Each row of a before or after table is a point. The points were changed in one or more steps. Then noise was added and the rows were shuffled. The steps act on columns, c1 being the first. Write out the steps. A step turns or swaps two columns, mirrors them in a line or flattens them onto one, adds a multiple of one to another, or multiplies or shifts one. Angles are multiples of 10 degrees, from the lower column toward the higher: turns from -170 to 170, lines from 10 to 170 but not 90. Use the fewest steps. Two steps may share a column if one is a turn and the other turns, adds or multiplies; they go together, in the order done. Otherwise the lowest column goes first.

Before (12 x 2):
[[ 14  13]
 [-35 -68]
 [-38   4]
 [-33  19]
 [  0 -58]
 [-28 -51]
 [-14 -10]
 [-29 -68]
 [-49 -85]
 [ 24 -25]
 [ 42 -42]
 [ 16  29]]
After (12 x 2):
[[-92 -90]
 [-65 -68]
 [ 29  28]
 [-38   5]
 [-30 -60]
 [ 20  11]
 [-53 -51]
 [-18  20]
 [-21  -9]
 [-67 -67]
 [ 16 -24]
 [ 20 -42]]
Steps: add 0.5 times c2 to c1

Before, 14 rows:
[[-28  36  -9]
 [-23  23  -7]
 [ -9  13 -10]
 [ -7  37  -9]
 [-20 -47  22]
 [ 95 -45  -1]
 [-22  34  57]
 [ 14   2  40]
 [ 50 -13 -14]
 [-16  33 -14]
 [ 55  28 -16]
 [-24  36   2]
 [-24  30 -16]
 [ -3  18  14]]
After:
[[-79  35  -9]
 [-69  32  58]
 [-36   0  40]
 [-75  35   2]
 [-57  35  -9]
 [-74  32 -17]
 [-70 -46  23]
 [-52  19  13]
 [-66  33 -14]
 [-73  23  -8]
 [-58  13 -10]
 [  2 -13 -15]
 [ 45 -46  -1]
 [  2  27 -17]]
Steps: shift c1 by -50

Before (9 x 4):
[[-35 -24  -7  16]
 [  3 -32   6  66]
 [-15 -14  27  21]
 [-22 -42   6  44]
 [-14 -63  48 -25]
 [ 18  22 -68 -71]
 [-53  53 -18  39]
 [-26  49   3 -25]
 [-84  71 -48 -85]]
After:
[[  1 -42   5  42]
 [  6  49 -18  36]
 [ -1  71 -46 -83]
 [  3 -30   5  67]
 [  2 -23  -7  17]
 [ -5  18 -70 -72]
 [  1 -65  43 -26]
 [  3  46  -1 -27]
 [  0 -12  32  24]]
Steps: multiply c1 by 0

Before:
[[ 48  24   2 -20  45 -55]
 [-70  42 -30 -35  53  25]
 [-28   9 -45  30 -13  14]
 [ 28 -13  70 -51  31  85]
 [ -1  60 -28 -49 -47  39]
 [-28   4 -32  21 -53  71]
 [ 57  82  -3 -54  37  67]
 [-26  21  66  41 -49 -26]]
After (8 x 6):
[[ -4  45  26 -47  80  26]
 [ -2  25 -58 -13  69  -2]
 [-10 -16  90 -48  19 -70]
 [ -4  83  64 -43  98   1]
 [  6   7  75  13 -50  30]
 [  5  22 -28  29 -34 -71]
 [ -5  56  35 -47  -4  30]
 [  6   7  14  23 -10  48]]
Steps: flatten c1 and c4 onto the line at 80 degrees; add 0.7 times c2 to c5; turn c3 and c6 by -90 degrees

Before (11 x 8):
[[ 11   4 -62  -3 -29   9 -10 -11]
 [ 12   4  24 -30 -32  61 -39  43]
 [ 26  -2 -38 -13  12  23  21  49]
 [  7  44 -79 -11  10 -19 -50 -30]
 [-34  44  -6  41 -42  23 -32  16]
 [ 54  35 -37   3  -2 -11  95  -2]
 [-10 -15   6 -23   7  -7 -10  14]
 [ 25  10  -9 -29   6  17 -17  14]
 [ 53  31 -45 -16 -25 -30 -17  17]
 [ 41   1  12  62   8  -3  19 -16]
 [-65  28  20  35   1  -5  -8  -1]]
After, 11 rows:
[[  9   2  39  -1 -33  62 -39  41]
 [ 10   5 -39 -49 -28   9 -11 -14]
 [-37  47 -36  22 -44  24 -32  16]
 [  6  46 -41 -69   8 -19 -50 -30]
 [ 42   0 -37  47   8  -4  19 -14]
 [-64  30 -15  37   3  -4 -10  -3]
 [ 53  34 -27 -23   0 -11  96  -3]
 [ 24  10  18 -25   6  21 -16  14]
 [ 25  -2 -14 -37  12  19  20  49]
 [ 53  32 -18 -43 -25 -30 -19  17]
 [-11 -16  21  -9   6  -7 -10  15]]
Steps: turn c3 and c4 by 50 degrees

Before, 9 rows:
[[ 54 -62 -29   2 -30 -95  10 -39 -81]
 [-33  -6 -29 -48 -30 -14  70 -29 -33]
 [ 30  13   5 -19  30  13  33 -51 -21]
 [-17 -48  23  -2   1  16  21  57 -32]
 [  0  -4  37 -42 -39  35  11 -31  30]
 [ -7  45  -5 -47  45  11  12  27 -18]
 [-15  11 -51   9 -31   0 -41 -39 -27]
 [ 28  22 -10  11 -13 -33  29 -17 -39]
 [-54 -14  -7  15 -27 -42  -5 -45  10]]
After, 9 rows:
[[ -2  -5 -32 -48 -24   8  -5  40  43]
 [-32  -5  30 -45 -27 -38  48  38 -25]
 [ 31  15   0 -20 -57 -13  18 -20 -12]
 [ 29  18   6  12 -10 -22  35  14 -34]
 [-15 -45 -24  -6  63  -2   6 -12 -22]
 [-16  16  48  14 -34  16 -28  37 -19]
 [-53 -18   8  19 -36 -15  17  37  22]
 [ -3  42   2 -47  18  -1  -4 -51   0]
 [ 53 -58  31   5 -32 -43  48  39 -73]]
Steps: multiply c3 by -1; turn c5 and c8 by -100 degrees; flatten c6 and c7 onto the line at 130 degrees; shift c9 by 10

Before (8 x 11):
[[-24 -28  15 -24 -38 -17 -14  -5  17 -59  11]
 [ 31 -14  14 -14  10  -5  -5 -64   2  25  -7]
 [-23 -36 -26   0 -12  -1  42   9 -25 -15 -20]
 [ 13 -10   7  20 -42  -9  -3  -4  -6 -27  61]
 [-35  37  11 -20   3  36  -3   9   6  26  29]
 [ 28  12  -1  21  12  -2   5 -14  -1  -5 -21]
 [ 11 -18 -40   1 -48   3  -5 -39  26  27 -18]
 [-15  -6 -95 -17   9   5 -14   8  12 -39 -14]]
After (8 x 11):
[[-26 -35 -24  -3  25  12  61   0 -11 -23  -3]
 [-37  46   9 -21  -9  21  16   4   1  35   2]
 [  6 -20 -41   3 -25  10  16 -17 -49   4 -35]
 [ 29  12   2  23   4 -14  25  -5  10 -17  -9]
 [-24 -33  18 -21 -14  -2   4  -4 -32 -29  47]
 [ 35 -15  17 -14   2   3  12 -22  14  12 -23]
 [-13  -3 -94 -19 -12   3   3   6  10 -37  21]
 [  9 -13   5  23   7  -1  22  -2 -39  25  59]]
Steps: turn c2 and c6 by -20 degrees; turn c5 and c9 by 90 degrees; shift c7 by 20; multiply c8 by 0.4; turn c10 and c11 by -50 degrees

Before, 8 rows:
[[-39 -49  51  -5  41 -25 -32 -15   3 -26  -6 -40  66 -13]
 [ -5  -3 -42  34  17 -34   3 -21 -10 -24 -19 -29 -22 -21]
 [-16 -18  41  -2  44  25 -27  19 -47  47  -4 -50   3  19]
 [-26 -16  45  49 -85 -32  10  38 -15 -25 -16 -46 -14 -27]
 [  1  11   2  -6  19   3 -29 -25 -59 -16  -8 -56  16  31]
 [  0 -14 -51   1   1   5   9  25  17 -24  41  -2 -12 -22]
 [-42   5  44  -5  19  14  95 -34   5  -4  -3  77   7 -19]
 [  1  -1  13 -10  27 -18 -21   4   9  61  15 -31  14 -14]]
After, 8 rows:
[[ -4  16 -42  25  24 -34   2  30 -19  -8   5 -24 -25 -21]
 [  0  45   1 -25  15   5 -31  33 -49 -19  10 -37  15  29]
 [  2  19  11  -7  -1 -18 -18 -51  13 -19  30 -24  15 -15]
 [ -2  -9 -52   8 -33   4  10  13  16  32  18 -15 -11 -22]
 [-39 -11  53  -7  27 -28 -37  37   7  -3  32 -61  68 -14]
 [-45 -46  44  -3  11  12  93 -13   6 -31  16  62   9 -23]
 [-13  17  42 -15  25  29 -29 -44 -43   1  38 -48   1  19]
 [-25  18  43  42 -32 -32  10   6 -32  43 -81 -48 -15 -29]]
Steps: turn c2 and c12 by 40 degrees; turn c4 and c9 by -20 degrees; turn c5 and c11 by 60 degrees; turn c8 and c10 by 110 degrees; add -0.3 times c7 to c8

Before:
[[ 13   7  19   2 -19  20   7  -6 -21   3   9  22   0  54 -27  61  19 -38]
 [  6 -34  18  21  26 -15  -2   3   2  -7 -33  21 -43  28  -5  -6  -2  11]
 [ 66 -14  -6 -25  13 -14   2  -2  23   9  -3  -3  15 -22  28 -22  17  13]
 [  1 -33   9  13  24 -25  10 -15  58  -4   1  -2 -25  -6 -27 -22  10  21]
 [ -7  -1   9  23  21   2  -1 -13 -41 -26   1 -17  42  -5  30  -2 -13  21]
 [ 26   1 -32 -40   7   0  28 -26   6  10  -8  24  31  20 -57 -38 -23   4]
 [ 41  24  13   9  -4  -1  13   5 -37 -13  10  23  33 -20  18 -20 -60  -1]
 [-11 -22  -3 -22  26 -22  -2 -23 -29   3  -3   8  40 -12  13 -29  14 -11]]
After (8 x 18):
[[ -6   0   3   0  21   2  -1 -26 -44  12 -20 -45 -11  -5  29  -5  27   8]
 [-12 -21  -4 -30  26 -22  -3   7   4   7  10 -37  15 -12  12 -26 -13  -6]
 [  7 -35   7  14  28 -14  -2 -17  26   3 -18  46  14  29  -5 -12   6 -17]
 [ 12   6  15  -5 -19  20   7  -6 -50  10  37   3  21  54 -28  50 -17  -7]
 [ 41  24   0   9  -3  -2  14  -5 -36 -30   4 -29  29 -19  18 -23  55   6]
 [ 67 -15  -4 -14  13 -15   1  20  45   4 -12 -15   0 -24  29 -18 -19   3]
 [  0 -33   1  -8  23 -27  10 -19  96   8 -20  24  -6  -6 -25 -24  -5   6]
 [ 27   2 -18 -41   7   1  28  22   6 -23  -6 -26  30  19 -58 -26  12  -3]]
Steps: turn c3 and c16 by -20 degrees; multiply c3 by 0.4; turn c4 and c8 by -60 degrees; add -1.5 times c6 to c9; turn c10 and c17 by -140 degrees; multiply c11 by 0.7; turn c11 and c18 by 70 degrees; turn c12 and c13 by 80 degrees
